Each row of a before or after table is a point. The points were changed in one or more steps. Then noise was added and the rows were shuffled. The steps act on how far a point lies along the listed directions, d1 being the first. Name the steps. A step turns or swaps two directions, mirrors them in a line or flattens them onto one, adds a multiple of one to another, or multiplies one. Angles are multiples of 10 degrees, from the lower direction toward the higher: turns from -170 to 170, lines from 10 to 170 but not 90. Use the fewest steps. Two steps may share a direction if one is a turn and the other turns, adds or multiplies; they go together, in the order done. Otherwise the lowest direction goes first.
In the rows, 100 means zero.

Directions:
(1): [110,43]
(2): [43,90]
Before, 13 rows:
[[135,113],
[151,117],
[94,103],
[104,101],
[119,81],
[5,129],
[103,102],
[102,103],
[85,70],
[31,75],
[30,125],
[141,115],
[50,109]]
After (13 x 2):
[[68,60],
[104,102],
[97,90],
[153,123],
[104,102],
[73,114],
[140,120],
[137,112],
[61,35],
[28,75],
[99,125],
[46,18],
[105,95]]
Steps: mirror d1 and d2 in the line at 80 degrees

Directions:
(1): [71,138,171,123,114,56]
(2): [106,116,76,31,135,45]
Before (12 x 6):
[[95,136,62,64,157,48],
[117,103,84,42,123,39],
[140,76,64,93,72,156],
[76,118,165,129,103,57],
[84,111,157,172,79,128],
[80,117,143,121,117,91],
[99,59,81,147,40,171],
[124,71,44,56,116,125],
[67,99,134,180,70,126],
[104,113,122,79,131,57],
[128,75,120,142,45,174],
[88,74,109,149,80,134]]
After (12 x 6):
[[85,151,97,70,164,26],
[112,79,52,64,116,113],
[142,72,53,94,67,160],
[113,39,46,139,38,197],
[101,63,85,137,78,148],
[79,116,163,127,102,58],
[93,88,127,164,70,143],
[93,123,135,86,137,46],
[145,56,88,133,40,196],
[85,116,138,118,113,91],
[107,118,115,50,124,17],
[84,85,98,171,67,142]]
Steps: add 0.5 times d2 to d1

Directions:
(1): [169,75,51,105,89,145,52,136,90]
(2): [53,100,5,113,70,76,98,83,115]
(3): [126,89,86,99,173,51,57,47,93]
(4): [46,110,109,120,136,87,45,174,99]
(5): [131,175,96,162,86,73,106,103,55]
(6): [81,77,97,178,142,160,123,76,109]
Before:
[[126,115,114,116,71,132,115,86,80],
[81,101,96,94,82,113,116,110,117],
[106,96,80,99,72,126,95,89,102],
[158,111,141,117,175,90,41,84,67],
[142,92,154,69,91,114,102,121,87],
[130,98,159,86,81,116,123,97,92],
[134,75,141,94,88,151,114,105,107],
[63,117,135,81,81,85,137,105,110],
[125,118,84,117,83,102,111,72,73],
[111,67,97,97,102,137,106,108,99],
[69,89,82,101,97,103,82,132,97],
[158,125,68,103,105,70,68,66,88],
[52,90,90,129,123,96,73,143,104],
[115,92,127,102,128,101,104,46,99]]
After, 14 rows:
[[162,99,76,128,103,125,82,115,68],
[79,124,87,104,94,59,113,37,98],
[117,84,7,85,121,64,10,83,94],
[24,122,191,92,131,60,166,59,119],
[65,119,109,126,102,83,79,160,89],
[127,86,130,91,130,79,96,51,99],
[142,95,87,102,72,145,81,108,87],
[94,99,105,119,100,122,81,147,86],
[182,91,106,118,123,112,72,83,84],
[98,114,135,107,104,111,120,107,105],
[148,97,112,67,90,105,82,83,84],
[132,63,14,71,61,127,65,101,128],
[148,63,100,100,149,105,71,73,93],
[126,85,84,62,65,106,99,91,90]]
Steps: multiply d1 by 2.5; turn d2 and d3 by -80 degrees; turn d5 and d6 by -120 degrees

Directions:
(1): [147,126,82,108,12,104,113,93,26,122,72,31,88,114]
(2): [66,126,127,141,51,61,40,135,99,129,147,111,181,119]
(3): [76,87,112,65,30,143,135,116,164,72,168,76,70,143]
(4): [99,112,160,176,160,127,121,87,117,118,101,25,100,149]
Before:
[[91,97,133,123,133,115,104,96,129,93,107,74,107,137],
[66,108,115,101,94,111,106,124,145,101,147,110,120,107],
[89,100,93,90,64,87,76,98,89,111,99,125,100,92],
[119,97,91,118,142,100,116,65,99,95,85,98,79,111],
[75,89,91,93,135,83,86,112,101,99,99,139,115,85],
[129,89,83,83,75,76,96,101,84,96,81,123,105,79],
[80,90,126,112,124,96,98,92,120,105,89,117,113,111],
[87,141,116,142,57,39,5,135,64,134,130,132,193,100],
[83,96,116,122,128,84,81,111,113,105,112,105,118,109],
[84,115,92,108,103,88,91,86,86,115,86,84,124,102],
[105,109,103,85,54,95,93,113,76,94,91,92,120,106],
[102,125,96,130,89,72,61,107,37,129,64,102,139,78],
[91,69,71,56,55,107,107,105,145,77,129,120,50,109]]
After, 13 rows:
[[87,92,94,82,63,116,121,113,106,94,119,83,82,120],
[66,105,102,99,114,99,98,92,122,102,109,95,119,109],
[115,77,97,82,109,94,111,98,121,83,96,124,91,87],
[94,99,115,98,133,92,91,106,96,90,78,113,123,94],
[113,131,100,126,70,102,109,108,68,129,95,62,117,103],
[92,98,120,103,64,109,109,96,108,106,98,88,103,127],
[139,94,57,98,84,78,91,79,51,113,49,94,62,84],
[105,111,114,119,82,96,87,104,89,107,98,72,123,129],
[71,117,156,145,114,103,69,120,144,105,158,88,134,143],
[90,94,104,100,103,101,91,89,103,106,93,113,84,98],
[49,90,130,102,134,116,92,117,157,87,133,125,112,106],
[92,103,111,115,75,98,98,113,106,105,122,73,104,129],
[103,93,86,95,93,98,108,83,118,87,118,115,88,116]]
Steps: turn d1 and d3 by -140 degrees; flatten d2 and d4 onto the line at 40 degrees

Directions:
(1): [73,101,73,80,5,150,102,72,140,114,88,123,96,124,98,177,91,58,79,157,108,119,61,93]
(2): [45,93,88,91,116,98,36,133,113,170,149,62,67,115,73,104,133,80,66,81,46,35,70,96]
(3): [103,155,112,42,120,123,156,136,75,92,83,114,128,110,88,124,180,96,96,121,149,21,98,127]
Before:
[[111,125,107,71,56,130,157,80,98,66,47,127,138,120,98,119,97,98,107,127,147,112,93,112],
[113,103,112,103,119,83,101,103,86,79,97,102,96,108,105,73,114,117,115,79,111,103,125,105],
[114,104,81,91,41,116,117,53,122,82,72,110,108,98,106,139,88,74,95,133,107,146,101,109],
[88,92,87,130,98,77,62,90,126,119,118,68,98,102,114,84,69,105,108,79,53,147,90,62],
[108,98,105,111,148,84,93,112,81,108,96,80,105,85,96,76,103,117,115,76,86,70,122,102],
[115,89,84,96,45,122,121,69,114,60,82,119,113,102,123,143,53,109,122,125,120,147,95,106],
[119,106,138,95,167,72,99,133,66,90,112,93,115,91,102,57,111,123,108,75,98,77,112,96],
[79,91,86,91,90,96,78,111,94,118,86,95,116,102,94,100,98,91,92,107,81,114,103,91],
[119,95,92,113,60,113,133,70,117,78,81,132,122,93,106,140,92,83,97,136,128,131,90,93],
[125,91,85,92,47,141,158,59,102,48,49,131,121,100,128,166,63,79,117,154,140,158,99,104],
[137,97,100,81,23,123,167,37,108,54,50,156,131,91,104,155,48,88,119,147,143,184,103,88],
[130,65,125,161,154,67,104,81,90,59,89,84,101,67,129,14,23,131,121,64,104,161,146,87],
[147,118,117,87,118,97,160,82,95,80,80,122,118,99,104,77,112,134,107,115,141,113,120,110],
[103,130,92,72,75,114,125,87,107,87,75,112,114,99,110,121,131,93,113,117,127,100,83,118]]
After (14 x 24):
[[108,131,104,62,140,102,129,136,69,76,103,90,123,100,101,107,142,130,111,91,129,37,106,133],
[78,100,84,83,92,98,81,114,93,123,85,101,124,104,88,103,107,88,83,107,87,103,103,94],
[106,131,106,64,142,89,118,115,81,103,98,81,109,90,87,90,163,98,93,88,102,47,119,133],
[117,126,120,67,195,85,147,140,40,75,90,85,124,85,102,92,159,116,114,83,127,29,127,132],
[116,115,112,85,53,148,186,71,113,42,35,138,130,96,117,130,81,81,106,158,181,128,106,106],
[111,117,127,91,159,80,119,120,63,83,84,81,125,105,85,35,116,131,112,59,108,66,124,117],
[106,110,103,102,139,67,89,103,92,95,102,84,98,86,111,62,123,117,119,67,96,91,105,113],
[115,116,115,100,152,81,126,122,81,100,107,100,123,84,90,88,151,105,94,93,120,49,107,108],
[131,146,141,42,180,79,166,138,41,86,91,106,137,84,75,75,170,120,112,77,137,25,128,122],
[82,139,82,70,55,122,114,101,128,113,94,94,119,120,105,145,126,78,96,126,103,99,68,79],
[145,107,117,105,129,86,147,80,92,82,92,111,110,93,106,56,98,139,112,99,130,128,126,105],
[115,97,102,106,80,94,105,83,102,72,82,116,99,114,114,93,92,101,117,96,118,138,119,99],
[106,81,91,120,74,113,99,69,111,93,72,106,107,89,106,118,62,96,114,112,97,131,110,95],
[124,80,118,117,74,101,100,72,106,74,88,120,115,92,122,103,42,104,110,116,98,166,98,75]]
Steps: turn d1 and d2 by 50 degrees; turn d1 and d3 by 130 degrees

Directions:
(1): [152,86,91,88,118,66,99,104,195,112,129,148,103,79,124,146,128,112,127,124,129,90,101,111,75,80,187,62,43,58,104,123,92,119,72,126,77,80,169,85,150,96,111,107,113,60,120,97,23,106,103,92,63,51,125,112,91,72,142,80,75,171,82,114]
(2): [72,140,125,97,84,53,120,108,120,146,75,139,108,158,101,61,134,55,73,107,88,104,100,45,128,122,64,40,97,82,80,54,138,144,56,79,118,55,66,98,47,97,135,69,104,30,117,40,148,117,144,145,95,67,99,132,116,80,119,90,64,117,31,115]
(3): [109,90,58,86,111,78,84,26,95,131,104,93,134,140,120,106,154,129,109,54,136,81,39,80,67,166,116,85,74,83,158,79,40,104,87,156,151,88,65,117,81,130,74,148,173,106,40,93,142,83,106,77,108,144,59,63,54,66,96,87,96,120,92,87]
Before (11 x 64):
[[94,135,118,102,96,90,115,127,118,104,84,125,89,100,91,87,84,83,88,128,86,99,132,74,131,82,88,83,116,102,66,89,126,115,83,72,91,87,97,85,90,76,134,83,73,71,128,75,100,112,119,134,93,64,124,134,123,102,103,109,83,92,78,103],
[73,109,126,120,94,121,113,151,79,87,73,92,89,103,93,89,70,87,94,114,76,116,127,103,122,86,62,115,114,134,69,112,135,104,115,59,95,110,88,86,88,78,103,85,65,108,125,98,108,115,90,112,105,98,105,111,130,127,87,119,107,71,106,102],
[92,123,142,113,99,102,116,151,116,94,87,121,78,98,83,92,75,64,96,131,67,111,138,100,118,50,83,76,116,94,44,103,141,113,96,59,71,109,130,71,111,85,135,65,45,53,153,93,81,118,106,134,90,56,123,138,139,113,101,90,91,74,88,114],
[126,80,95,92,109,108,94,90,104,79,118,99,102,73,103,129,107,108,124,113,105,98,102,129,79,80,143,113,80,88,103,122,79,84,115,119,79,114,129,102,125,104,81,116,97,119,93,126,60,107,84,66,102,119,97,93,107,88,93,95,108,116,133,100],
[102,102,135,109,98,120,109,144,120,83,114,106,76,80,100,110,67,86,110,143,71,109,146,113,117,49,114,113,97,100,61,128,118,92,105,75,65,112,145,86,127,71,126,73,64,95,149,100,56,111,87,118,76,61,136,136,138,119,103,109,111,109,94,109],
[91,76,101,111,94,152,89,126,63,53,108,70,92,78,77,100,33,123,108,96,100,98,127,124,95,71,98,150,138,138,86,114,108,71,146,75,86,143,118,93,133,95,96,111,72,139,107,136,80,89,76,86,125,109,110,94,118,128,64,118,125,52,144,89],
[123,75,110,105,95,119,97,122,114,75,111,82,87,54,100,123,93,112,121,114,97,121,114,125,107,60,114,129,103,102,86,125,97,95,116,105,60,124,163,86,127,85,95,84,81,120,133,122,47,103,73,101,85,84,130,103,120,116,103,115,109,107,138,108],
[61,102,111,121,80,165,106,125,8,59,76,49,80,82,71,72,45,81,66,83,61,126,139,109,132,89,13,167,157,144,59,90,116,61,139,59,89,127,53,104,69,97,98,74,52,169,93,113,142,97,75,93,126,130,90,100,132,168,56,129,130,5,151,72],
[100,91,115,106,91,79,107,122,119,97,101,117,95,95,92,90,106,93,111,109,88,104,108,111,117,78,92,92,96,83,69,101,122,108,80,99,86,99,110,100,103,93,117,93,66,82,115,87,94,107,107,107,86,62,116,115,108,107,119,109,80,98,101,106],
[82,98,115,110,96,82,109,93,103,115,95,114,103,126,92,99,107,85,79,115,118,103,112,76,104,100,98,73,99,106,92,91,127,108,79,81,112,79,93,109,74,104,107,93,105,69,111,95,104,121,113,109,92,87,103,102,99,85,107,114,84,108,93,102],
[87,117,82,74,114,71,87,47,79,144,92,96,129,142,116,93,149,99,95,75,119,91,59,77,83,152,76,80,93,97,126,69,75,112,71,125,151,89,48,124,64,129,83,137,143,79,54,91,162,87,125,105,126,135,53,70,62,82,91,94,108,97,74,88]]
After:
[[100,91,118,106,88,82,108,133,121,90,104,119,90,86,89,89,98,89,111,117,83,105,118,113,120,68,92,93,101,85,58,107,129,108,79,88,80,101,119,100,108,89,121,85,56,81,127,88,84,108,106,110,82,58,121,123,114,115,121,114,80,96,101,106],
[106,114,153,117,102,111,119,179,131,73,99,124,62,65,82,107,49,63,102,154,63,115,163,121,120,14,103,87,119,96,25,126,159,105,103,43,43,116,167,59,144,73,141,53,18,58,175,109,36,123,98,132,82,31,144,148,155,126,104,90,91,73,101,116],
[98,93,127,121,102,131,112,167,108,69,90,98,79,64,95,120,54,98,113,130,80,116,144,132,110,53,104,126,94,131,64,143,133,96,125,63,65,125,139,79,131,71,102,88,51,119,145,122,46,118,73,99,90,81,127,113,133,135,95,119,113,84,126,104],
[68,108,138,117,70,115,117,142,73,86,77,78,82,93,81,66,88,66,85,112,63,131,130,86,146,69,33,117,140,118,58,89,143,107,106,62,73,113,108,88,66,77,115,46,60,101,148,90,110,116,97,141,99,84,125,124,147,129,89,124,103,68,109,112],
[75,112,118,95,88,99,109,94,52,101,86,95,107,127,89,75,108,71,87,103,80,110,101,86,113,109,62,97,115,105,86,77,109,100,104,90,103,97,62,111,57,105,97,91,90,102,91,87,146,112,112,100,122,131,81,107,127,92,80,98,102,78,101,100],
[118,118,114,103,110,97,111,145,144,86,104,127,79,59,92,117,70,95,106,147,94,100,147,104,117,50,126,96,104,99,62,117,125,106,91,76,65,98,143,76,131,68,133,90,58,83,145,96,46,114,102,122,78,45,142,138,123,108,115,107,89,104,100,105],
[102,79,106,105,101,84,101,93,123,107,109,116,99,103,99,125,106,101,92,120,127,100,110,92,89,88,134,80,83,99,97,107,114,103,83,93,97,86,123,108,106,100,98,103,109,81,115,111,67,117,105,96,86,84,113,94,93,83,116,110,89,124,104,100],
[130,85,51,63,133,68,68,14,114,142,122,97,142,118,137,139,170,140,126,66,151,77,34,101,41,161,148,88,53,79,164,93,23,102,74,175,155,95,82,126,105,142,62,178,179,98,26,117,119,77,107,67,114,145,44,47,29,66,100,87,112,131,95,84],
[116,69,98,119,100,180,95,142,62,29,112,59,69,17,80,128,26,112,100,110,79,123,161,159,105,46,94,187,125,131,60,143,101,42,153,79,46,149,137,91,147,88,88,92,37,187,112,155,43,95,44,63,106,106,122,99,129,172,74,126,137,34,190,74],
[73,92,120,113,84,154,99,142,43,55,92,68,87,92,66,79,21,102,94,103,84,104,136,115,116,67,64,144,155,149,70,100,132,79,142,48,84,138,101,93,112,90,109,93,50,130,119,119,101,99,84,101,131,102,114,106,134,138,59,125,124,37,135,95],
[76,118,160,114,84,123,120,176,105,79,95,104,65,85,86,83,46,60,92,156,45,119,172,101,145,34,74,113,122,113,31,117,157,99,108,41,57,107,129,83,105,56,145,44,33,82,173,88,73,122,97,143,81,45,145,155,166,135,101,115,109,85,81,113]]
Steps: swap d1 and d2; multiply d3 by 1.6
